Every row gives one point. Two turns around zero, p and q, are shown by what they do to some points. Where does a point land after both, in the order given? Backwards means that the second turn is done in reverse. Each puzzle has new turns, and all numbers are rounded.
(in the rows, 128 means zero)

Turn p:
[133 117 105] => [107 113 128]
[ 79  84 126] => [115 127 193]
[155 209 161] => [166 175  59]
[157  92 126] => [133  82 131]
[139 154 158] => [160 145 108]
[105 112  91] => [ 87 126 149]
Turn q:
[131 186 109] => [109 183 146]
[142 125 119] => [141 129 139]
[115  91 115] => [155 110 103]
[185  93 173] => [131  64 177]
[ 67 144 124] => [103 152  75]
Where do these land?
q, then p: [146 154 139] => [150 151 139]
q, then p: [134 110 177] => [129 111 178]
p, then q: [61 75 89] => [54 85 89]
q, then p: [150 176 126] => [158 172 125]
q, then p: [149 125 108] => [149 121 109]

Turn p:
[167  75 152 120 107 156] => [175  83 137 127 110 167]
[105  72  80 110 178 101] => [ 88 100  95  94 190 160]
[172 146 136 170  93  98] => [176 168 145 171 141 134]
[117 167  76  99 147  81] => [113 166  99  96 178  86]
[111 147 144  76 172 134] => [100  96 141  92 132  80]
[111 147 169 174  89 124] => [130 146 134 195  94 122]
[ 72 167  89 131 153 146] => [ 62 165 112 101 114 112]
[155 143 175 138 134 179] => [141 114 186 129  81 128]
[142  87 131 134  80 133] => [168 114 102 147 113 163]
Turn q:
[163 153 162  93  94 113] => [114 124 168 121 123  67]
[ 89 127  97 173  91 168] => [ 98  80 130 128 133 193]
[ 81  93 107 101 172 120] => [148 164  81  87 114 156]
[136  74  83 120 169 115] => [159 141  62 137  92 137]
[140 181 147 108 130  83] => [107 178 169 137 126  95]
[108 146 111 156 126 191] => [144  92 154 128 136 187]
[179 122 188 145 113 105] => [124 117 132 158 171  62]
Where do these land?
q, then p: [ 95  74 175 169  99  86] => [ 51 133 100  88 174 134]
q, then p: [102 133 146  88 110 132] => [134  97 110 116 129  89]
q, then p: [161 113 113 127 133 175] => [170 113 135 133 135 169]
q, then p: [ 89 157  55 187 157 156] => [118 146 161 109  35 175]
q, then p: [180 149  98  99 119 144] => [176 124 120 180 121 136]
q, then p: [154 154 176  90 145 124] => [150 119 156 150 166  81]
p, then q: [120  62 140 105 132  78] => [173 124  62 147 118 155]
p, then q: [123 182 121 158 128 130] => [ 96 153 171 133 147 130]

Turn p:
[127 135 149  98 167  95 114 170 116] => [145 131 143 129 147  93 115  77  93]
[106 139 145  92  54 168 109 132 147] => [132 128 154  77  83 127  89 139 184]
[106  94 114 159  74 117  90 147 130] => [132  82 122 115  84 131  92 168 106]
[126 136 119 128 113 100 123 157  80] => [140 113 133 123  99 149 126  94  89]
[161 123 136 157 125 133 168  98 146] => [149 143 118 158 144 153 154 161 151]
[125 145  98 110 132 111 146 153 138] => [142 111 121 110 124 109 161 105 127]
[209 121 149 151 156 176 125 111 135] => [145 168  84 140 193 169 105 144 149]
[122 129 120 152 110 117  85  31 146] => [ 68  96 118 190 116 144 106 156 178]
[103 118 117  57 159 101 148 129 105] => [109 111 186 113 153 112 159  80 115]
[121 128 146 146 164 112 135 103 128] => [113 145 132 171 143 118 137 132 117]
[103 140 116 158 152 177 166 176 137] => [133 179  99  84 120 107 164 152 101]
Turn q:
[159 123  46 121 128 101 109 148 116] => [142  98 113 118 123 157 179 149 192]
[110  98 163 145 125 161 123 221  94] => [164 105  49 143 131 109 138 143  59]
[149 132 161 151 127 221 159 144 138] => [143 156 147 143 172 136 145 153  41]
[122 103 124 116 164 154 150 116 122] => [100 116 128 144 151 157 134 108 107]
[106 123 121 102 110 102 108 139 148] => [129  97 123 107 111 122  99 141 147]
[130 143 157 115 175  94  90  97 113] => [142 118 145 143 122 110 112  56 154]
[107 113 147 145 100 105 142  81 134] => [ 90 158 143 134  87 121 102 128 130]
[157 114 130 120  98 117 158 150 133] => [108 120 124 133 132  98 148 169 128]
[147 169  84 147 169 112 149 125 150] => [137 155 133 137 179 151 135 131 184]
[106 106 156 118 110  97  63  97 133] => [141 102 149 128  59 116  91 101 135]
[116 185 120 126 102 145 158  91 127] => [113 181 155  77 144 130 125 129 129]
Where do these land?
q, then p: [128 137 159 137 113 120 142 200 112] => [139  78 104 132 136 138 161  93  91]
q, then p backwards: [143 183  95 146 114 163 133 100 158] => [138  99 167 104 119 173 178 129 116]
q, then p: [124 133 145  84 132 114  99  33  96] => [103 139 202 168 104 131 102 150 190]
q, then p: [145 123 134 135 123 130 156  80 123] => [122 163 146 145  91 111 132 129 133]
p, then q: [108  91 139 100 142 109 159 151 142] => [109 120 115 156 141  77 133 102 126]
q, then p: [137  86 165 104  92 158 108  79 149] => [140 146 183 137  89 155  76 139 104]
p, then q: [116 141 136 118 113 139 135 167 146] => [122 110 147 112 128  95 138 135 152]
p, then q backwards: [ 71 129 119 159 196 134 162 155  95] => [147 121 170 144  93 179 180 116  75]
q, then p backwards: [123 146 174 170 131  94 102 147 148] => [137 154 185 147 124 109 107 149 163]
q, then p: [103 142  50 129 140 116 118  98  89] => [110 144 134  83 139 118 155 151 203]
p, then q: [194 108 111 115 133 135 109 171 140] => [131  78 155 149 147 159 169 103 148]
p, then q: [143 119 107 141 107 126 113 154 137] => [125  95 129 127 118 138 157 141 133]

Turn p:
[127 140 137 126 150 113 138 115 139 127 136  84] => [150 137 154 109 134 142 131 130 115 126  96 145]
[128 126 131 114  31 127 138 134 127 127 145 145] => [128 140  60  95 127  98 148 130 139  83 159 114]
[132 111 137 143 139 130 132 120 146 126 114 133] => [132 119 136 151 113 130 142 131 121 127 117 118]
[156 128 133 113 139 114 146 118 140 118 145 135] => [134 128 130 131 117 145 152 131 144 122 127 160]
[110 123 137 134 154 111 139 116 125 123 138 143] => [123 124 156 148 142 140 135 124 122 112 136 138]
[131 144 150 130 150 117 140 119 115 132 103 124] => [126 118 149 138 117 122 110 111 123 117 107 148]
[122 127 122 121 151 129 143 123 111 106 111 119] => [116 102 139 128 142 131 129 114 117 139 113 145]
[130 125 144 127 141 156 143 120 138 125 146 130] => [134 126 137 124 108 152 142 114 114 131 142 128]
[130 125 115 154 126 135 146 150 112 142 124 130] => [142 131 118 145 133 105 120 121 109 145 143 134]
[122 130  99 136  63 130 142 126 139 136 123 131] => [122 155  79 117 137  93 151 126 121 118 130 111]
[141 114 127 117 113 127  73 122 102 126 139 125] => [139 114 121 112 143 133 108 132 177 132 134  99]
[130 157 110 124 153 140  46 127 128 130 135 141] => [105 150 135 132 136 167  80 140 171 156 123  95]
[116 116 134 145 143 135 137 172 141 119 116 127] => [130 111 126 145 120 126 117 157  90 141 136 129]
[117 127 115 110 139 129 130 131 130 156 115 125] => [112 139 151 119 123 106 127 132 128 143 129 129]
Turn q:
[118 135 140  99 120 126 122 140 171 136 140 158] => [110 144 139 124 163 120 154 142 142 111 152 108]
[143 138 143 119 132 128 125 149 121 113 133  97] => [151 130 132 106 128 139 139 116 105 137 117 114]
[133 175  97 144 162 127 110 116 142 118 121 141] => [141 116 155 158 162 136 126 128 159 148  96 136]
[134  97 123 122 145 124 154 112 116 118 148 105] => [124 102 110 130 108 122 130  86 115 127 135 126]
[102 130 111 120 110 130 106 136 171 160 126 123] => [ 89 134 137 130 135 152 133 158 149 129 135  95]
[125 115 150 164 132 141 133 115  87 118 150 127] => [159 124  90 139 116 137 110 119 112 132 143 158]
[143 109 130 149 109 141 164 130 109  99 129 112] => [129 135  99 130 107 127 130 106  91 114 106 150]
[135 131 141 132 108 103 152 121 102 131 144 124] => [146 152 114 141  98 109 130 115 118 132 137 124]
[113 134 128 106 123 142 117 142 167 166 118 141] => [ 90 137 153 118 146 139 142 156 140 132 150 116]
[137 116 137 142 129 117 103 122 147 133 104 133] => [125 138 138 109 129 141 109 130 157 112 124 133]
[109 128 110 112 113 130  86 134 144 117 121 133] => [121 114 123 116 147 129 124 163 146 117 113 100]
[133 126 152 127 123 137 154  99  86 113 119 116] => [139 135 102 118 114 100 108 107 104 151 126 151]
[114 120 133 131 141 115 153 143 107 124 117 131] => [135 124 143 139 118 116 110 121  99 118 137 132]
[152 137  98 125 145 132 112 132 122 146 123 151] => [133 107 154 134 122 125 147 145 155 133 120 148]
Where do these land?
p, then q backwards: [148 143 108 137 135 126 112 113 133 141 161 154] => [134 148 145 156 122 115 124 111 152 153 146 135]
q, then p: [110 140 155 150 113 110 122 160 117 129 118 108] => [141 125 105 104 119 139  85 114 140 143 126 130]
q, then p: [117 139 144 160 116 145 130 110 133 150 148 149] => [121 168 118 150 131 146 121 126 116 146 151 127]
q, then p: [121 138 113 145 115 141 104 114 116 140 100 104] => [111 135 124 120 108 102 107 146 129 143 131  98]
q, then p: [111 113  99 111 138 116 155 109 133 147 104 134] => [134 128 144 132 151 121 127 144 118  86 127  96]
q, then p: [143  98 145 110 121 110 126 121 130 101 110 131] => [106 114 126 111 144 140 140 139 154 113 104 140]
q, then p: [128 115 149 112 128 133 145 104 112 112 154 106] => [131 145 136 119 157 114 152 110 157 140 124 134]
p, then q: [157 102 114 133 111 108  99 143 108 121 148 100] => [119 111 168 110 121 148 164 109 148 112 123 129]
p, then q: [125 135 146 150 126 139 143 124 107 111 108 146] => [132 112  97 136 116 127 103 126 145 120 117 139]
p, then q: [ 99 151 124 100 139  94 147 122 152 120 135 109] => [142 128 151 125 165  94 117 141  94 126 137 138]
p, then q: [149 119 132 111 157 128 115 161 135 143 130 158] => [127 152 117 135 128 158 147 157 130 106 155 120]
q, then p: [142 151 120 156 159 154 141 126 155 118 140 130] => [117 126 150 164 106 138 137  92 113 139 133 119]
q, then p: [139 147 128 109 117 142 145 129 146 124 118 132] => [112 131 150 130 130 117 119 120 112 115 124 149]
p, then q: [102 102 116 109 115 146 108 156 115 134 118 132] => [133 106 131 125 108 142 130 125 121 127 155  84]
